Each row is a point. A path goes straight from each point to the next, and from the last back to the first. The post is the endless flat space through its rows: a point in 2 columns, a line in 3, a plane in 4, and so on, so that a path can go around it. Count how often the path circles the post. Going back the other way cancels.

Post, one row:
[[-3 -2]]
Path:
[[ 22 -35]
 [ 19 -48]
 [ 22  -4]
 [ 13  30]
 [-23  24]
 [-54   5]
 [-23 -46]
 [  3 -19]
 [ 46 -23]
 [ -7 -60]
 [-35 -17]
 [-26  11]
 [ -2  44]
 [ 35  20]
 [ 33 -23]
 [ -9 -23]
 [-57 -12]
 [-54   8]
 [-19 -35]]
Times around: 0

Post, 5 rows:
[[ 13  -4 -60 -24  -8  23]
 [-15  -9  17  20  17  16]
 [ -3 -11  20  14  -8   6]
 [-22  -9  39  -2  17   2]
 [ -7  -1  -9  10   5  -5]]
Path, 23 rows:
[[-21  23   2  35  -5   7]
 [-38 -12  -2 -12  -4  15]
 [-15 -26 -17   8   9  28]
 [-14 -15  -7  20  30   7]
 [ -8 -12  49   0  26   8]
 [  3   4  21  -1 -10   0]
 [-19  10  -7   5  15   9]
 [-21  -2 -11  15  16  17]
 [-19 -16   1   6  -4   9]
 [ 19 -20 -25  -2 -27   7]
 [ 29 -12 -11  33  11  20]
 [ -3   3  13  25   6 -12]
 [  0   4  21  15 -21  45]
 [-15   4   2   4 -20 -18]
 [-12 -19 -17 -27  -3  20]
 [-23 -28 -20  -9  36   7]
 [ -1  -4 -25   2  40   0]
 [  6   2 -15  10  30  21]
 [  1  -3  10  -4   6   7]
 [  7 -20  12   5  19   5]
 [ 14 -27 -29   3  10  22]
 [ 22  -7   1 -30   1 -15]
 [ 20   8  -7  -1 -21  28]]
Times around: 3

Post (10 x 11):
[[-17   8  23  -2 -31  23  -5   5 -20  -8  17]
 [ 14   5  14  17 -27 -17  22 -22  -3 -36 -22]
 [  2 -12 -40  20  46  35   5   3  16  31   7]
 [-20  32 -41   1  -1 -13  43  15  12 -18  56]
 [ 11  -6 -22 -18 -28  38   1 -34  -7  -4  52]
 [ 27 -15  11   2  11 -12  -7 -23 -30   3 -29]
 [  8 -10  23  54   6 -39  15 -30 -26  15 -27]
 [ -9   7  -2  12   3 -20  -3  16  45  26  18]
 [  4  -8  45   2  17 -31  47  -7   3  -6   1]
 [ 25   4   6 -38 -50  17  35 -12  11  39   0]]
Path, 25 rows:
[[-32   1 -21   8   8   3 -26 -23 -17  38  39]
 [-14 -19  25   3 -41 -11  18 -32   9  42   9]
 [ 14 -19 -34 -28  -8  34  -1 -13  23 -20  20]
 [ 41 -29  25  -7   0   5   8 -16 -35  -9  -3]
 [ 19  15  39  13 -30 -31  39 -27   4   8  21]
 [-33  16  38  13 -16   3   6  -1  -8   6  30]
 [  1  30  -8  -7 -14  11  26 -11 -50  41   9]
 [ 35  10  -6   5  21  16  15 -15   0   0  15]
 [ 30  -6  -6   7 -29  -4  18  -8  38  -3  23]
 [  1 -35  28  -1 -11 -11  -6  13  34   6   4]
 [ 25   7 -15  28 -33  -6  29   3 -16  37 -24]
 [ 19  -2 -27  29 -30  -2  54  -8  28  22  -4]
 [ 16  11  -5  17 -13 -16  -7  21  17  20 -26]
 [  6   9 -15  24  -6  37  15 -22  -4 -48   3]
 [ 20 -13  22  -7   1 -20  -2 -47 -13 -19   4]
 [-29 -16  15  -5  -3   8  -5 -16 -33   2 -12]
 [ 12 -37  -8  33  -1  12 -16 -25  -9  -2 -11]
 [ 27  -5 -10   0  10  26   7  39   3   4 -26]
 [ 31   7 -21  46  -6  -8  60   4   3 -13   0]
 [ 21  -4 -20 -11   6  -6  32  -1 -13 -35   4]
 [ 27  -3   1  33  20  33  21   9   7  29  -1]
 [ 31  10   6   4  16  -7  13 -32   7  38  11]
 [ 22   1   8  18 -17  20  12 -21  -9  18  44]
 [  5  -8  -6  25  -7   5 -12   2  14 -40  30]
 [ -8  -3   2  20  -1 -25  22  10  13  15  -1]]
Times around: 1

Post:
[[ 31   2   2  10 -39   9   2   4  16 -17  18  -6 -54  11]
 [ 19   8   0 -20   8   1  -6  15  17   7  13 -17 -11  -2]
 [  4  17  11 -10  25   6   9  -2   1 -22   6  -1   2 -21]
 [ -7   0  -3   8   6  10  10  -9  -9  -2   9 -13  16   7]
 [ -6  12  13   6   1 -19  -3 -10 -11   0  -6 -19   8   4]
 [ 18  10  -2 -17  13   3   7   1 -15  -6  32   5  17   5]
 [ -7  -3  13 -20  26  -7   6   9   1  -3  -5  -2  -2  -2]
 [ -4  -3 -18  -1   6  -2   5   3   4 -22   9   4   7   5]
 [  7  -9   8  -1 -10   0  -2   6  17  -4   4  -1   5   3]
 [  1  14  -3  19  -4  -3  23   4 -16   0   4  -2   4   6]
 [  8  11   5   6  11  -1 -11  -4   4  -3  -8   2 -29 -22]
 [-13   7  -4 -24   0  11  14  -4   4   8 -20   0 -12 -12]
 [  6 -10  12  -2   0 -16 -12  18  -2 -13   0 -14  -9 -22]]
Path:
[[ 19  11  15  -1  23 -10  -4  -9   6   4   5 -14  18   0]
 [ 10  10  -4   3   2  -7  -1 -14 -15 -19  21 -16   4  29]
 [  7  16  25 -19   6   5  -8   2   1  16  -7 -15   5  10]
 [  8  26   8  10   1   1  -6   7  -5  -4   5  -9 -19   5]
 [ -1   3  19 -44   0 -17 -16  -2  15 -11  12   4  21 -12]
 [  2   1   9  16  12 -26   2   9  -2   3  11  -9  -9  -6]
 [ 24   2   7   5   8  13  18  -7  -8   4  17  -5  -1 -21]
 [ 23   1  13  -2  36 -15  -8  13  -1 -18   0  18   0 -31]
 [ 12  12  10   0   9 -15   7   6 -14 -11  -5 -19  12   9]
 [ -1  10  26 -17  22   6 -20  -7  11 -14  -9   4   8  -8]
 [ -4  21   2   4   6  13   1   1  -6  -4  17  -5  -9  -3]
 [-13   5 -14  -2  -9  17  13 -13  -3   5  10  -8   6  -1]
 [-18  -2  -2  13  21  -4   7   2  -3  -5 -23 -11 -28 -25]
 [  4   9  24  10   8  -2   3 -21   0 -37  -2 -12 -22 -13]
 [ 24  12  -2  15  -2  14  13   6  13  -2  12  -4  -2  19]
 [  9  21  -1  -3   1  -3  -7   8  -9   1   8  -5  12  -3]
 [ -5  22   3  -6  10   4   3  -9  14 -17   7 -21  -3   5]
 [  5  19  19  15  15 -13 -22  -7   0 -18   6 -24 -16 -27]
 [  0   2 -22   1 -12   2  22  -2   0   5  17 -10  -3  -6]
 [ 17  11 -16  20  -5   0  12   9  -1  -9   8  -3 -18 -18]
 [ 17  10 -37  -2  -8  -6  -5  -2   1  -8  12  -1  11  14]
 [  1  12 -31  -8  -7  38  39  15   7  15 -10  -5  -4  26]
 [ -3 -12  60  -1  -7   6  23  26  -8 -23  -2 -13  -4   5]
 [  5  26  14 -14 -12 -12   8  -3  -4   3   4   5   1   6]
 [-15  -3  -6   5  -4   3   4 -13  -1   7   5 -23   0  17]
 [  7 -10  17  -9  -4  -5  11   4   2   3  -4   9 -10  -7]]
Times around: 4

Post, 17 rows:
[[ 24   5  11  -2  -3 -15 -28  -8  36  10 -18   3   7  10  25   4  -6 -20]
 [ -1  -4   3  14  -9  12 -27  15 -28 -33  -4  -6  -3  11  13  -7  -2  -6]
 [ -3  18 -21 -24  30 -22 -13 -11  10   7 -13   2 -11 -20 -19  -2   1  -2]
 [  8  40  -6  11  40  11  -1 -13  13 -11 -13  -2 -35  17  17  -3  -3  -2]
 [ -8   3   1  33  -4  14  -4  10   5  -9  -4   7   9   0 -21   5  21 -15]
 [ 20   3  19 -22 -13  39  -4 -20  17  -2   3  -6   6  21 -22  20 -24   3]
 [ 14 -28   1  -6  15   4  -2   2  -5  -4  29   4 -19  39 -12  26  -3  12]
 [ 25   6   1 -40 -23 -38 -16 -15  30   1 -41  14   2 -53 -13   0   2   7]
 [-15  10 -17  15  20  10  16  12  29   2  -2 -16  -9 -15  -1  15  -8   6]
 [ -8   1 -33  28  -3   1 -16 -21  23 -10  -2 -15 -12  11 -14 -15 -13   3]
 [  4   2  23  21  -2  12   1  -6 -22  -4   0  16   7   4   7  -5  -9  -2]
 [  9  14   6  10 -17  13   1   9  24  31 -24 -10   1  14  -2  -7  13 -21]
 [ -5  12 -21 -15  21  -6  -7 -26  23  -5 -10  -8   0  17   5  -5   5  18]
 [ 20   5 -29   1  23  -6  12   9  25 -25  -6  -5   3 -28  -9  -1 -17   4]
 [ -5  18  -7  21   7  -7   9  14  -6 -13  -5  -1  -3  18  -3  18  -9  -4]
 [-16 -13  20   4 -12 -13  -7  51  12  -1 -48   1  -6  19 -25  13 -25  12]
 [  0  15 -16   5   6  23  -6  -4   9   5 -24   9  -9   6  -4  10  -8   4]]
Path (30 x 18):
[[ -5   6 -44  24  11  20 -12   9  27   0 -32   2 -26  -5  -4   6 -23  -6]
 [ -5  24 -12 -10  -2   2 -22  -5  24 -36   1   1 -24  23 -12  23 -17  -1]
 [  5  12   0 -16   6   0 -17 -12   0   5  -3  14  19  -2 -13   4 -15  -1]
 [  9 -22  -4  30 -40  30 -24 -17  33  20   4 -14   0 -13 -22  -5 -23   5]
 [  1   1 -26  -5  18   7  -9  30 -10  10 -14  -5  13  10   5  21  14 -13]
 [ 11 -26  -9 -28  28 -14  15   0   0   7  -4  -3 -14  11 -28  -1  -6  16]
 [ -1  -1   2   4   4  15  14   7   9   5   4  -6 -17  -3  -6  -4 -24 -16]
 [ -3  13 -18 -23  16 -21  -9   3  41  -1 -22  14 -28   4  -8   2   1   6]
 [ 11 -11  -9   8  -3  24  -8  10  26 -12  -9   9   0  28 -26  -2  -9 -18]
 [ -1  40  -2  -5  12  -9 -13   2  -6 -34  -6  -4 -21   6  10 -22  10  -1]
 [ 22   7  -9 -39  11  11 -23 -11   2  13  -9  25 -16 -28 -19   6   1  28]
 [ 17   4  26  -9  10  23  -6 -20  26  -2 -20  -6   3 -13 -34 -22  -6  12]
 [ -4  -5  18   4  25  -8  -7 -19  -8 -11 -26  22  11  17  -7  13   2  10]
 [-10  -6   3  12   0   5  -4  -9  11  -1  -9  -7  -2  -3  31   7  14 -17]
 [  9  17   6   2 -18  31   0 -15  30  -2 -10   3  14  17  13   0 -10 -25]
 [-11   9   1 -11  -1   5 -10   7  24 -21 -14   4  10  13   4 -29  13  26]
 [  5   2  16 -23  -7   5 -13  -2 -26  18 -18  15 -16   3  31  15 -15  26]
 [ 28  12  26  -5   9 -60 -17   9  10  16 -18  11  12 -15  12 -15 -25   0]
 [ -1   7   8  10 -34   6 -16 -12 -11 -22  -9   8  45   7  -6  -6  -1  14]
 [ 10  19  -7  15  -3  20 -17  -6  11   7  -5 -12 -16   6 -30  18  17  -3]
 [  4   0   4  27  11  15   6 -27 -28  -1  11  14   6  -1  10  -4 -13   3]
 [ 17  24  -1  28  41  -3   3 -12  39 -26  -6   5 -23   8 -16   6  -5 -26]
 [-40 -14 -42   1  11   0  -9 -20  28  24  -9  -1   3  11  -3   2  -7  19]
 [  4   4  -3   6   5   6   3  -5  28  -3 -12 -11  34  29 -14 -14 -10 -22]
 [ -8  -2 -20  -1   2  18   0   4  24 -24 -45 -14 -11  26   4  10  -2   4]
 [-20  17 -34 -12 -12 -23  -3  -5  14 -28 -17   3   0  -4   8   1   1  12]
 [ 29 -23 -10 -10 -36   7 -29  25   0   7 -13  19   2  17 -33 -18  -7  -1]
 [  6  21 -10   8  -4   1  -1  11  11   9 -19 -12 -13  24  -3   9   3   7]
 [  1  26  13 -15   8  -8   2 -21 -34  15  -3   3  22  -2   1  -1  -8   0]
 [  7 -31 -22  16   9   5   4  -1  40   4 -20 -11 -14   7 -10  -2 -10  16]]
Times around: 4

Post:
[[  6 -22  15 -26  25  -5 -30  -4 -38  -3  25   4   8  25  -2  20 -14   2]
 [ -6  -5   2  -7   0  10 -10  32  -6  23  20 -15 -24 -13 -29   5  -4  29]
 [ -3 -20 -24  -6   0  22   8   7  11   2  -1  -1 -12   2 -23  14 -21  -8]
 [  7   1  -9 -11 -21  -5   6   8 -12 -21   5   6 -24  18 -23   1 -15   0]
 [-11  -6  -5 -16  18  -9  25 -12  -4 -30  12  22  10  48   2  16  23 -13]
 [ 12  -4 -11   3  16  19  12  23  17  14 -18  15  13 -16 -27  24 -14   7]
 [ -2  -8   4 -10 -13   8  33 -32  13 -22  20   7   7 -11  23 -26   2   8]
 [-34  13  32   4  18  -9  -4   2  -8   0  19  -4 -14   4  -5  15 -22  -8]
 [ 37 -16  -9 -11  33 -17  -3  10  22 -24  -4 -21  37 -10   7  -3 -18   1]
 [-29   1   4  13  15  16  13  -6  -6  12  -4   0  -8  -4  -2 -27  41   2]
 [ 27  -2 -40  -9  26  12  22  26  -5   5 -17 -35 -13 -15   6  10  11 -10]
 [-29   5  19 -21 -23  22   2   6  16  -1  -5 -12 -16 -28  -1  -8  -3  28]
 [-14   5  -8 -19  -3 -14  21 -37  14   8 -18 -14   7   9  18 -15  11  -8]
 [ 45 -21 -16 -13  -1  -4  -5   8   4 -19   8 -17  -2  -5   3  23  15  -8]
 [  4  -2   3   4 -21  -2  11 -10  19 -18   5   6  16   3  33 -13 -23   0]
 [ 14  23   9  -9  25  -3 -12 -12   6   7  -3 -29  16  29   2  12 -27 -38]
 [-21  10  16 -18  -2  -5 -18  29 -16  10  16  -5   9 -16 -22  -2 -16  -6]]
Path, 25 rows:
[[ 17   4 -20   2 -11 -47   0  -2  26  -8   6 -13   7   2  11  -2  -9   9]
 [-20 -19  18 -11 -31   6 -26 -24   0 -14  -1   9 -37  14  -3 -31 -29  -3]
 [  8 -24   8 -26 -16  11  -3 -23  -4   9 -31  17  -3   8 -12  14  46  -9]
 [ 14   6 -25  25  -2 -30  14  -2 -19  -5  -2 -40 -33  14   8 -12 -10 -23]
 [-12  21   0   6  -3  12  16 -10  24 -12 -13  -6 -12 -17  -3  16 -23  18]
 [ -4 -17 -10   6  40   8  19   5  -3   4   9  35   6 -59 -12  12 -47  21]
 [ -7  -9   5 -18 -11   4   3   1  12  -9  -2  21 -10  13   6  -9 -22   4]
 [  1  -3  12 -23 -17   0   1  22  -9 -21  -6  16 -13   5 -31  11   5   8]
 [ 16 -28   6 -18  13   0   1 -17   7 -33  32   8   6  14  12   8   3   9]
 [ 10  28  17 -14   0 -22 -43  -1  14  10  28 -27  21  60  15  29   5  -8]
 [  6   6  14   2  37  23   4  12  10   7  22 -17  10 -21 -37  -3 -29  12]
 [ -1 -22  -5  -1  -8 -17   4   0   9 -11 -23 -34  17 -19  26 -24   9  -2]
 [-37  -1  -9 -28  14  15  33  17  13 -14 -20   1  -5  -9 -23  -7 -14 -12]
 [ 12 -18 -42 -31   6 -34  -3  32   4  -4   9 -26  -1  -3  -3  -5  14  -1]
 [ 27 -12  -9  -8   3  14 -43   2   4  10  -7  -1  19  -9 -51   6  22   7]
 [ 57   2 -45 -27  15  29  52   3  41  15   2 -37  29 -28   0  26  24  -3]
 [ 27  -4  10  -3  24  -9 -23  17 -18 -34 -13 -11   6  20 -18  18 -43 -33]
 [ -4  -9  15 -13   0  -6  21 -22  16   0  24  15  14  -3   4 -10 -40   1]
 [ -9  34   8  -5  11  10   1  11   8 -13  -4  19   6  40   3  13  -7 -34]
 [ 20  -6 -22   1  35  27 -13  -8   3  28  16 -28  16  14  -5  -2 -16   5]
 [ 13 -17 -16   2  32  33  15  -3  -1   3  39 -18 -20 -36   0  14  -9 -11]
 [ -1  19  18   4   4 -27   5 -11  11 -13   9   1 -14  42   8 -21   4  -8]
 [ 32   1  26 -40 -16   6 -13   0 -10  -8  -2  -2  22   2  25  30 -56 -23]
 [-18  22  25 -18 -27 -32 -18 -21 -16  10   2 -48 -38  27  -4  -3 -30 -13]
 [ 12  23 -11  -1   1 -24  10  19 -25 -30   7 -14 -15   2 -25  35   5 -21]]
Times around: 0

Post, 17 rows:
[[  2  -5 -25  18  -6   5  -2 -18  11   9   3   6   1 -14 -16 -34   6  38]
 [  4 -16  24  16   8   9 -22  -2 -23  11  -7   3 -12 -13  16 -36  14  14]
 [ -2 -24  -7  28   5  20  -3  -6   8  -5 -17  -1   1 -12  15 -22  -3   7]
 [ 21  27   1   7 -31  10 -22  -5 -15 -10   8  -5   1 -16  -2  16 -18 -10]
 [  2   7 -20  20  -2  -9 -17 -15  14   7   8 -28 -22 -16   8   5 -15   5]
 [ -2  -9   9   4  21 -25   6 -25  12   9   7  -5  14  -3 -24  18 -43 -19]
 [ 26  -5  -5  21  19  16   3  -5  -4  19  13 -18  15 -12  -3   3  39 -21]
 [  7  -7  -6  -1 -12   7  12 -31   9  14 -16   6  -3 -22   2 -25   4  -2]
 [ -2   6  25  26  13  -8  14  -3  29  10 -16 -13  21  20   5 -21   0   4]
 [ 34  10  20 -10   5 -24  -2 -13   5  -3  -4 -10  16   6   5  -7 -18  -8]
 [ 18  10  11 -14   1   8 -12  -2   8  18 -13 -13  -4   1  -4 -23 -40  11]
 [  9  26  -4   7  -8   8  17   3 -19   6  -4  -8  12 -14  -1 -35  -3  10]
 [ 26 -41  23   6  -2 -16  13  20 -10   3  20  11 -14   4  14  14 -10  -6]
 [ 14 -12   2  -6   8  -5  -6  23  -8  -8   7   5 -18  -9   3 -12  24 -11]
 [  2  -1   1  25  17   8  -9  14  19  13 -14   7  -7   3  32   4 -19  16]
 [ 20  25 -21   2 -14   6 -20   3 -16  -2  15  -1 -20   9   0  -3 -21  -7]
 [ 15  -4  -2  25  25  22  24  24 -36  -3 -23   0   0 -13  -9   7  22   1]]
Path, 28 rows:
[[ 34 -15   1   0  -4  29  15  -8 -15   6  -8  14  12 -11  -4  24   3 -11]
 [ -4 -13  11  36  12  24   9 -17  13  17  -6 -12   9 -16   7  -2   0   3]
 [ 18 -21  21  34   7  25  -1   2  23  26  -8 -12   6   4  36 -29  -8  10]
 [ 24 -20 -27  38  21  28  -7  -4   2  20 -23   0  11 -24  10 -25  18  26]
 [-19  -8 -11 -11   6 -35 -19  16 -10   3  12  -8 -27 -12   4   0  -6   3]
 [ -9  -5 -22 -10 -14 -13 -12  -6 -14   6  35   1 -17   4  -1 -44  -7  26]
 [ 33   9  21 -10 -34  -7 -27   0  -8   4  48  -7 -24 -19  21  -2   5 -10]
 [ 22  19 -18  18 -16  -8 -33 -16   9  -6  15   9 -17  -2   6  -3  -5   2]
 [  7 -18 -11  40   4   4 -29 -24  32  -6 -17  12  15 -39  13  10  14  14]
 [  2  -6 -13  12  -6  10   9  21 -42  21   2 -10 -16 -10 -10   3  -3  10]
 [ 17   2   2  23 -18  -3  -6 -27   8 -20 -23 -55  -7   1  27  17  -6   9]
 [ 26   9 -25  18 -18  29   1   2 -27 -18   4   1  13  -7  -4 -13 -40  37]
 [ 20  -2  12  14  47  20  11  13  24  22   4  17   9  26   4  11 -15 -18]
 [ 39 -24 -10  31 -17  21  13 -28 -34  10  11   0  -3 -17 -23  13 -30  -2]
 [ 25  16 -12 -14 -18 -14 -15 -19 -13  15  -4 -26  -7 -13 -41  22 -27   2]
 [ 11  -5 -21 -26   1  -3 -13  11  20   9  10 -25   0   1  -5 -35  -8  17]
 [ -6  16 -14  15  10  -2 -28  15 -18  11  31 -29 -23   4   1 -13  -5  20]
 [ -2 -10  -1  15 -21   8  -5  -3  -8 -11  26   0 -24 -12   9  -3   4 -11]
 [-10  15 -35  32  24   8  -8 -23  25   9   7  -3  -6   0 -24  12 -28   7]
 [ 17   7  12  32  22 -25  16  36 -32  -7  -7  10   9  -4  -7  -4  -7  15]
 [ 11  31  -4 -15 -13   0  -2  -2 -38  11  -1 -17  14  -5 -54 -60   3  12]
 [ -7  48  -5   1   3 -23  -5 -11  -6 -32 -39  14  -6  16 -21   2   0   5]
 [ 18   5  16 -24   8   1 -20 -31  -1  27   7 -16 -17   0 -33 -11  -8 -17]
 [  0   9 -11   2   2  13   0 -29  -5  -2  13 -24  -1   2 -27 -14   3 -28]
 [ 22  32  13   1  -9   7 -18  19  -2   7   9 -25 -14  -7  17 -34 -14  18]
 [  3   5   8  22  19  -2 -21 -35   3  15   4 -14  17  -5 -28 -19 -13 -17]
 [ -9  24 -28  18  15 -20  -9   1 -11 -14  -1 -28  13  -4   3 -33 -13 -22]
 [  3  20 -39   7   4  20  -9  17   1  10 -13 -18   8 -14   8 -12  14  27]]
Times around: 5

Post, 17 rows:
[[  8  -4  -9  35   9  41  17  19  13 -16   3  16 -19  48  30  -9   0 -27]
 [ 19   5 -26  -4 -39   8 -14   1  -3  -1 -18  -9 -15   6   2  13  37  -7]
 [-22  -8 -34 -11   1 -21 -24   9   8  11   8  -9   1   4 -19 -18  10  18]
 [-44  -7 -16  28  -2  -8   0 -19 -16 -38   5   1 -12   2   6  -4  16  14]
 [ -6  -8   4  18  23 -18 -17 -20   3  19  -8 -25  -7  24   8 -30  13  -3]
 [-22  -4   1  29  21  -1 -12   1   0  22  -4  -1 -11 -29 -15 -19  11  20]
 [ 15   3 -10  20  -6 -27 -29  32  16 -18   2   8  -7  40  -4  15 -10 -33]
 [ -3  17 -10 -24   6  21   0  41  -6 -14 -19  -8 -38  -4   9   0   3   5]
 [ 11  -7   2  33   6 -33  27  -2  -4   7  20 -15 -11   8  -8 -18  11  -7]
 [-14  10   8  12   3 -10  27 -46   6 -29 -40   1   2 -17 -12 -20  -3   9]
 [  5  12 -13   0  -8 -16   4   8  -7 -10  24  39 -11 -18   2  20  13 -24]
 [-15  19   5   1  15 -23 -10  19  32  -3  23 -12  -9 -17   4  13 -11  22]
 [  0   9  27   4 -29 -32   0   3  52  16  -2  26   5   1  -6 -11  28  -9]
 [-44   9  -3  12 -12  -8 -10  24  17  29   2 -19  -4  -8 -34   2   7 -27]
 [ -4  17   9  -5   5  -9   9  11  -8 -19  19 -10  -3  37 -35   8  -5   1]
 [-17  -8  26  39 -20   0 -26  -8   4 -20  25  -4 -34   3  14  -5 -23 -27]
 [  2  -4  -4  -3  18 -14  -4  12 -11 -47   7  -8  18   4 -24   6  -4 -17]]
Path (17 x 18):
[[ -3   6  -2  -4 -11  20  -2 -27  23 -29  27  -7  -8  -7  35   7   5 -18]
 [-23  21  10  24  15 -16  36   3   5   7   1  31   2  -4 -32  13  23 -11]
 [ -4   8   3 -14 -29   9  -3  13 -12 -16  10 -23 -37  11   9  13 -18 -11]
 [ 23  -7   7   2   1  15  -9  -7 -20  -5  -7 -17  15  20 -10 -36  -5  -4]
 [ 12  -1 -19  11  -6 -20  -2  18  11 -33 -15 -26  -8  -2  10 -16  21   9]
 [-41  -4  -1  10 -20 -23 -12  13  25 -18  -6  -4 -43 -12  16 -18   7  -3]
 [  9 -14  -1  10   4 -15  23   3  12 -22  23  23   0  56 -19 -14  -7 -12]
 [ -4   8   9 -38  11  10 -36  33  22  19  11  24 -12  26   6   0 -29  21]
 [-14  -3   9   1   3 -11 -22  -2   1 -34  14  -1  11   9  -6  -5  -4  -4]
 [  7  -1 -23  52  -9  -7 -33  38  26  26   1 -38   3  13  -8   6  -8  -5]
 [-12  24  -3 -35   8  -2  -7   2 -24  -3  12 -12   3 -20   2  -2  -9  11]
 [-15   0 -47  14   0  17 -21  -8  13 -34   3   1   2  -9  14   2  -5  20]
 [ -2  -8 -34  34 -10 -47   4  -6  -2   0  14 -24 -13  -4  -5   0  17 -45]
 [-14 -19 -23  21  -6 -18  -9  14  10 -10   8  -6 -37  15  -8  -4   7  -5]
 [-23 -27  -5  34  -5  -5 -17 -21 -11  -2   5 -42  -8   9   0 -21   7   7]
 [  7 -45   3  40  13  -8 -15   0 -37 -24  -2 -18  -1  15   1 -60 -11   1]
 [-15  26 -15  19   3  18   7  -4  21  -2   1  36 -33  11  17 -22  -8  20]]
Times around: 3
